Each row of a before or after table is a point. One or more steps were done to the points. Then noise was added and the rows were shuffled. The steps act on how far a point lies along the listed directions, d1 being the first. What was done? A step turns or swaps two directions, mirrors them in a line or flattens them onto one, adds a multiple of one to another, or multiplies one. Angles are multiples of 10 degrees, from the lower direction toward the higher: turns from -170 to 170, lines from 10 to 170 but not 90. Use the fewest steps. Two steps may share a direction if one is a turn and the other turns, adds or multiplies; they go together, in the order done. Otherwise the lowest direction goes first.

Directions:
(1): [35 14]
(2): [ 14 -35]
Before (9 x 2):
[[  9   0]
 [  7  -5]
 [ -1  28]
 [ -4  21]
 [  6   3]
 [ -4  12]
 [  4  20]
 [-41  44]
 [-22 -14]]
After (9 x 2):
[[ -3 -11]
 [ 26  -4]
 [-17 -22]
 [ -6   1]
 [  4 -60]
 [ -7   6]
 [-11 -19]
 [-16 -12]
 [ -1   9]]
Steps: turn d1 and d2 by -140 degrees

Directions:
(1): [ 12 -45 -14  10   8 -42]
(2): [-52   1 -28  27 -13  -2]
(3): [ 26 -11 -48  -5 -16  31]
(4): [ -6  28 -29 -42   8 -30]
(5): [ 24  29   1  25 -41 -26]
(6): [-16 -24  16 -34 -46   0]
Before:
[[  0 -12  25  -9 -29  12]
 [-13  -5  -6  11 -27  16]
 [  3 -23  18  11 -13   6]
 [ -1  18  18  -2  31   1]
 [  1  -2  10 -28  37  -6]
 [ 12 -20  34 -25   2 -42]
 [ 17  14   3   4   2   8]
 [ 12 -15   5   8 -24  20]]
After (8 x 6):
[[  8  11  21   2  -1   2]
 [-10   8  16 -25 -20  -5]
 [ 22 -44  25  55 -11  43]
 [ 37 -18 -30 -35 -23 -23]
 [ 24 -24  26  59   4  42]
 [ 29 -18   5  36 -10  47]
 [ -3 -11   5  38   5  34]
 [ -8  18 -17 -46  -8 -29]]
Steps: flatten d2 and d5 onto the line at 150 degrees; turn d3 and d6 by -110 degrees; multiply d4 by 3

Directions:
(1): [ 41 -39 -26  34  -4  24 -23  11  10]
(2): [ 20  -8  12  24 -34 -34  36  22 -33]
(3): [ 17 -11  17  15  60 -26  26  -1  24]
(4): [-52 -37  19  17 -10  -9 -11  30  23]
(5): [-17   3  -6  26  30 -16 -37  -5 -53]
Before:
[[  3   7   3 -11 -29  27   2   8  16]
 [ 10   8  -2   7  -1  -3   5   2 -33]
 [  6 -14  19  11  46 -16  22   5  40]
 [  0  -9  -8  10   1   6  12   8  22]
 [  7  28  17 -11   9 -10  30 -10 -20]
 [ 15  23   0 -25  14   0  29  -7 -11]
 [  1  -8  -4   9 -25  22  -6   8   3]
 [ -7   9 -20   7   0  31 -60  -3 -12]
 [-19   0  -3  -6  15   2 -29  -8 -28]
 [ -1  -2   6  -6  22 -15  28  15  23]
 [-23  22  -6 -21 -18   9  -6  -7 -24]]
After (11 x 9):
[[-18   0  -5  -5   9   2 -29  -6 -33]
 [ 13  24  -1 -27  16   2  27  -8  -9]
 [ 12   6   1  10   5  -6   8   3 -31]
 [  7  29  18 -11  16  -9  28 -11 -17]
 [-19  20  -2 -17 -23   3   0  -3 -29]
 [ -5   0   3 -10  27 -10  23  11  27]
 [  0 -11  14   2  49  -4   9  -1  47]
 [ -5  11 -20  11 -14  28 -56   1 -22]
 [ -1  -8 -10   7   2   8   9   8  24]
 [  6   5   5 -10 -34  23   7  10  13]
 [  3  -8  -1  11 -28  18  -3   9   1]]
Steps: turn d2 and d3 by 20 degrees

Directions:
(1): [  6 -30  25  -6 -30 -41 -11 -26  57  16 -11   6  -3 -14]
(2): [-26  23  -4  29 -23 -26  10  24  -8   3 -29 -13 -60  -5]
(3): [  2 -19 -49 -18  26 -29 -19   9 -17  15 -29   5   9 -46]
Before, 14 rows:
[[ -5  -8  29  15 -33  -9   4  -5  41  -1  -4  -4 -17  -4]
 [ -3   6  -1   5  -5  12   0   2  -3  -6  -2   2  -9   5]
 [ 12 -26 -17 -23  21  11  -8 -15  -4  14  -7  10  26 -20]
 [  2 -15  21   0 -40 -39  -5 -14  30   6 -10   2 -19 -18]
 [  1   8 -10  -3  20  21  -7   8 -24  -1  11   4  26   6]
 [-16   0  23  10 -14 -15  -7  -4  25   4   2   9 -22   1]
 [ -5  -3 -26 -19   4 -17  -2  15 -17   4 -19   2   7 -27]
 [ -3 -11  40   2 -28   3   2 -11  44   6   9   3  -5  16]
 [  1 -21  17   6 -30 -41  -2 -27  58   8 -10   7 -11 -10]
 [ -6  38 -15   3  26  29  15   4 -30 -17   9   2   6  19]
 [ 12 -21 -15 -13  21 -18 -11 -14  11  12 -19  14  14 -25]
 [ 15  -7  -1 -19  19  13 -10  -6  -8  -7  31  11  24   7]
 [ 10   2  23   0  -7  28  11 -14  11  -9  26  -2  13  17]
 [  7 -12  25  -2 -11  -6  -4 -16  28   0  -3   9   9   1]]
After (14 x 14):
[[ 18 -31  21 -18 -24 -26 -12 -26  33   6   1  10  13 -19]
 [ -3  -4 -11   7   5 -31  -1   1   8  12 -33   5 -22 -24]
 [ -8  40 -14   5  25  28  15   6 -30 -18   8   1   4  22]
 [  2  -5  25   5 -18 -12   2  -9  27  -1 -10   6  -6   2]
 [-16   1 -12  11  -5 -10   6  11  -8  14 -32  -4 -39 -16]
 [-12  21   3  13 -10  -8   3  18 -12  -6   7  -2 -39   8]
 [ -2  15  24  15 -20  18  17  -2  10  -8  16  -8 -16  19]
 [  9 -28  14  -3 -22 -36  -5 -33  59   7  -4  10   7 -11]
 [ 10 -23  26  -5 -18   2  -3 -17  45  -2  11   4  19  -5]
 [ -1 -13  40  -1 -24   5   0 -13  44   7  10   6   1  17]
 [  0   0   0   0  -1  17  -4  -3  -2  -6   4   5   3   4]
 [ -5  -2 -27 -19   5 -18  -3  17 -16   5 -20   2   6 -27]
 [-13  24  -8  16   5   9   0  22 -29  -1  -3  -5 -12   7]
 [  0 -14  20  -9   1  -4 -14 -18  28   5  15  17  11  -2]]
Steps: mirror d2 and d3 in the line at 80 degrees
